Rows are points. Any point is a mix of the corners, with weights that add up to 1. It lies inside the corners' shape when no weight is negative. Say inside or outside, and name the corners with a negative weight.

Corners:
(1): [-25  -4  69]
(2): [ 10  65 -35]
(3): [-13 -20 -49]
(4): [ 15 -11  73]
Points:
[ -5 -10  -5] => inside
[ 1 19 56] => outside (3)
[-8 24 14] => inside
[-7 24 42] => outside (3)
[-18  -2  37] => inside

Corners:
(1): [-17  -2  23  15  24  18 -30 -19  40  26 -53]
(2): [ 12 -49   5  21 -38  43 -14   5  11  46 -22]
(3): [ 35   1 -49  33  73  -7 -47  64 -92  10  32]
(4): [ 73 -43  37  22  -6  42 -42 -45  29  29  -5]
(5): [  2  27   6 -61  13   2  13  28 -25  -1  25]
(6): [-12 -62  43 -29 -27  34  -1 -34  -1 -18 -44]
(7): [-42  -6  30 -10  14  38  40 -33 -18  36  26]
(8): [ -7  31 -88  11  19  -3 -74  12 -57   8  48]
(9): [-66  57 -14 -11  20  38  16  55 -39 -46  49]
(10): [  2   9 -54  16  18 -49 -12  37 -36 -38  48]
(11): [-55 -18 -30 -62  29  47  30   8  14 -29  29]
(12): [ 51 -14 -11  33   8  37   8 -41   7  12 -70]
Points:
[ -9 -11  10 -11  15  30  14   5   0  -5   1] => outside (8)
[ 26 -14  35  21  32  -8 -32  42 -47  19  13] => outside (8, 11, 12)
[  8  -8 -30  12  24  30 -10  12 -20  10  27] => outside (1, 5, 6)
[ -4  -5   8 -23  20  18   5   4  -6  -7   2] => outside (2, 8)

Corners:
(1): [-60  36 -19  19 -30 -67  29 -30 -11  88  37 -28 -58 -49   9 -54   2 -13
  43  -6]
(2): [-34   0  23 -34  33 -15 -40  54  21 -36  -7  60 -46  50 -56   1 -28   0
 -30  21]
(3): [-17 -54  -3 -47   9 -12 -19 -41   0  11  18 -42  -3 -13 -50 -13 -18 -30
  39 -28]
(4): [ 26  31  20  11  25   2  20  62   3 -35  57   0 -40  -6  19   6 -28  76
 -13  24]
(5): [-38  30 -24  39   9  -3  39  28 -53  26   8  -3 -48 -38  67 -39 -19  14
  85 -46]
(6): [-48  21 -59 -27  -9  13  -8 -55 -23  28   7 -41  -4  15  -1  37  49  -2
  52 -26]
(7): [-18  29  16  20  86  51  28  -3  17  16   5 -16 -41 -24  27 -42 -10  55
   8 -10]
(8): [  9 -47 -19 -37  58 -19 -29 -15  51 -63  -7  31 -42  19  -4  23 -34 -12
  18  70]
(9): [-38 -34 -62   0   6 -33  -6 -68  -7  48  -5 -14  -3 -23 -22  49 -33 -11
 -14 -53]
(10): [ 69  41  53 -12  66  11   3  47  -7  15 -30  15 -62  15   2   6 -21  31
   6  44]
(11): [ 29  63   7  16  58  60  25  22 -35 -62   8   8 -33  20   8 -15 -65   9
 -17  75]
(12): [-33 -39 -67 -42 -23 -24 -16  -1  16  43 -35 -37  28   5 -14 -12  -9  -4
  15  -3]
(13): [-45 -13 -34  -2 -61  20  43 -77  -2  21 -50  -5 -11 -33 -33  -3   9  35
  42 -28]
(14): [-40  44 -57  20  17 -20  18 -41 -20  15 -37 -29  30 -85 -36  16  22  42
  68 -14]
(15): [ 49  27  16  10  56  59  -7  39 -39 -19  16  81 -12 -33  14 -17  18  31
 -34  77]
(16): [-25 -24  52  -7  47  37 -14  49  10 -21 -12  13 -31  -4  -5  51 -31   0
 -23  72]
(17): [-42 -49 -52 -70  39 -32  58   2 -14   0 -13 -26 -37  -6 -48  12   7 -47
   4  -6]
(18): [-16 -14  33 -86   8 -52 -17 -15  17 -44 -37  16  24  20  19  15  -9 -44
 -50  10]
(19): [-18  -9  -9  56  17  -5  52 -53  18  48  -7  -3  42  25 -38  28  20  24
  53 -20]
(20): [-22  -6 -51   9 -26 -21  -2  -7  44  13 -11 -45 -11 -29 -25   4  28 -62
  16 -57]
(21): [-26   4 -33 -85   0  -8  12  15  58  13   7  34   0 -29 -39  43 -46 -50
  18   3]
Points:
[-16 -15 -20 -22   4  -7   9 -19  19  21  -1 -14  -7 -15 -12  11   4 -13
   9  -3] => outside (2, 5, 11, 14)
[-14  -3  -3 -27  40  19   4  -9  -7 -14 -21  14 -11   4 -14  13 -27  -1
   3  25] => outside (1, 4, 20)
[ 14 -31  17 -45  11  11 -42   8  38 -34  -7  40   2  46 -27  45 -36 -20
 -46  23] => outside (1, 5, 7, 14, 17)
[-17  19 -11  -3  21  14  15 -10  -4  41  -6   8 -11 -17 -21   8 -16   9
  37  -1] => outside (4, 8, 17, 18, 20)
[-17   4 -22  -2  13  -5  15 -20  -4  21  -2 -14 -15 -21  -1   3  -7   2
  22  -4] => outside (2)

Corners:
(1): [ 20 -36  17  36  37 -19  -6  29  10  -5 -11 -27 -25  -3 -25 -15 -47  43
  31 -31]
(2): [ 21  -8  29 -17  -3  28  36 -43   1 -22  22  14 -26 -53 -86 -20 -14 -56
  11 -24]
(3): [ 68  18 -26  39 -22  22  30  48 -42 -68  29  16 -27 -63 -35  30  -4 -43
   9  25]
(4): [-19 -20  59  29  55  -3 -53  40  -9  41 -18  42  34  45   7 -21 -38  -1
 -45   3]
(5): [ 67 -28 -47  -6 -50  36 -26 -66  41 -10  26  31  25   6 -22  12 -37  48
 -62 -35]
(6): [ 39  48 -46 -48  37 -14 -41   9 -43  25 -34  -4  45  18  43 -42  31 -36
 -16 -32]
(7): [ 72 -38 -44  30  17 -53   3  -6  50   7   4   3 -65  36 -25   0 -23 -36
  21  16]
(8): [  4  -7 -47  13 -41  10  45 -18   6  17  -8 -36  25 -42  19 -11   1  -6
   1 -20]
(9): [  5 -16   3 -23 -32  24  45  13  55  61  54 -32  80  -1   2  31  31 -42
 -19 -32]
(10): [-24 -50  55 -48 -19 -12 -60  21 -29 -42  14  23 -40 -76  37  -7 -19  28
 -33  34]
(11): [ 29  62  67  59  -8  34 -35 -19 -41  -8 -32 -36 -55 -41 -50 -75  22  11
   1 -28]
(12): [-25  62  23 -27  44 -41  19  28  12 -44  38 -14 -55 -27  38 -16 -64 -11
 -28  54]
(13): [-29  55 -48  42 -11  15 -15  45  22  37  11 -32 -34   9 -70   0  12  -2
 -51   8]
(14): [-20 -39  16 -76  -2  -3  63   3 -21 -51 -42 -41  45  30  58  13  -9 -64
  51  51]
(15): [-12  49 -69  23 -43 -47 -33   6  19  31  57 -43 -40  32  12  52  -8 -67
  67  32]
(16): [ 28  12  -7  21  67 -51  38  -2 -40 -28 -29  25  -1  20  -8  16  38  40
  -2  28]
(17): [ 57 -45   0 -24  46 -20 -41 -25  -8  24 -32   8  53   5  58  44 -23  -8
 -64 -27]
(18): [ 12  19  32  23  53 -50 -23 -38  29 -48 -14 -22  -4 -22 -16 -63 -43 -22
  14  28]
(19): [  1 -16  16  25 -43 -43 -34 -12 -28 -13  27  12  11  19 -47 -16 -42  26
 -36  -2]
(20): [ -7   8  55 -25 -13 -52  33   4  35  14 -38  21 -12 -71 -87   7 -33   1
   0  54]
(21): [ 23 -31 -37  -9 -34 -45  -6 -12  20 -63 -38  21 -14  -3  36  21   2   0
  -5 -20]
Points:
[ 15  -1  -9   5  -6  -7 -15  -3   3   1   3   2   5   4 -14  -2 -16   2
 -27  -3] => inside
[ 18   3  12  -1   9  -2 -11  -2  -3 -23 -16  12  -3 -41  -3 -15  -1  15
 -33 -17] => outside (7, 14, 15, 19)
[ 12  -6  -9  -2   7 -18   1   7   6   4  16  -4  10  -3 -10  11 -23 -13
 -13  10] => outside (11, 21)
[ 13  -1  11   3  12 -12  -2   3  -1   0   3  -5  -2  -2  -9  -8 -19  -9
  -8   7] => outside (21)

Corners:
(1): [ 37 -27  17  15 -21  -5 -15 -10 -33   3   4 -10 -20  22  10 -13   4  30
   4  24]
(2): [ 48   5   9 -62   0 -15  -9  -3 -26  24  -1  17 -37 -43   6  -1  12  -3
  20  -7]
(3): [-19   6  16 -39 -14  16 -14 -20   6  40   2  -2 -21  13  30 -11 -17  15
  10  18]
(4): [-22  19   0  10   8 -17  -6 -23  -3  27  20   8 -17  22 -21  15  -9  24
  19 -16]
(5): [-21   6   1   7  47  12  -5 -29  18  16 -15   9  -8  30 -19  -1 -20 -37
   6  45]
(6): [-29  -5  13  -9  10  45   6 -16 -10  19  40 -33  16  37  -5  16  24  14
   0  11]
(7): [-20  18  -2  -3  81  51 -33  35  -3 -27   6 -42  57   9  23  18  42  19
  14  10]
(8): [-22   6  15  -4 -24 -30  -9 -26  11   4 -18  18 -26  17   6   6  -7 -12
 -35 -23]
(9): [ 18 -12  -4 -15 -13 -14 -14  23  16  32 -23 -28 -13  10  -8 -10   8  -6
  -2  -4]
(10): [ -4   6 -18  -9   8 -28 -29 -17  10 -19  -8  -7  12 -59   1  12  -2 -14
 -22  39]
(11): [-20  -2  32  20  -3 -13  18  15 -15 -21  14 -57 -14  30  -4  21   1  -4
   6 -11]
(12): [ -7 -26  13 -24  17  10  -3  36   1   8 -17  -8  57 -18  37  10   5  -1
  -4   9]
(13): [ 22  25 -56 -28  57  40  -5 121   8  34  -3  -1 -22 -76   2  32  28   2
   8   3]
(14): [-22  -3  24 -37  -4 -24 -13   3  -7 -19  -4  24 -10  12  -2 -12   3  15
  25   6]
(15): [  6 -12  -2  14 -12  22  -1 -20  34   1   7  15  50  32  10 -14 -10   6
   6  -8]
(16): [ -5  22  -3   6  31  -8  47  -2  11  10  48 -19   1  21  -5   7   4  15
  -4  -6]
(17): [  0 -12 -63  17 -19 -23  36  39  32   1 -14   2   7  -1  21  -4  21 -31
   7 -15]
(18): [ -4  10   8  -3 -19 -36  28 -10  16  24 -29   0 -12 -42  12  17   1   2
  14  15]
(19): [  3  13 -39  12 -13 -37   9 -25  33 -19  -1  15  45  18  17  42 -14  16
 -26  21]
(20): [ 19   2  26   3  32   6  -4  -6  26  12  27  14 -24   2   6   6  13 -36
  23  33]
(21): [-12 -45  21   6  14 -16 -24 -32  11  -4 -20  -6 -16   0 -17   8 -11  14
  16   3]
Points:
[  8  -3   2  -8  -6 -19   0  -3   8  13  -6   8 -18  -5   4   2  -4  -5
   3   7] => outside (6, 7)
[ -2  -4   7 -14  16   1  -3   9  -1   5   0  -8  -8 -14  11   6   9  -6
   5  17] => outside (4, 9, 15, 19)
[  2   4  -1 -15  23 -21 -13   9  -6  -5  -8  -6   0 -24  -7  14   1  15
   9  13] => outside (3, 6, 8, 15, 17, 20)
[ -1  -5 -19  25  16  -5  22  13  19  -3  25  -2  17  42 -10  18   0   6
   5   5] => outside (2, 3, 7, 8, 10, 18)
[-2 -2 -7  1  4 -3  3  4 13  2  1 -4  8  7  8  6  6 -2  5  4] => inside
[ -2  -4   0  -5  10   0  -3   5   8   6  -3 -12   2  -5   8   8   4   0
   1  10] => outside (4, 14)
[ 2 -2  3 -3 13  5  5  8 10 11  9 -6  1  8  7  8  8 -3 13 11] => outside (8, 10)
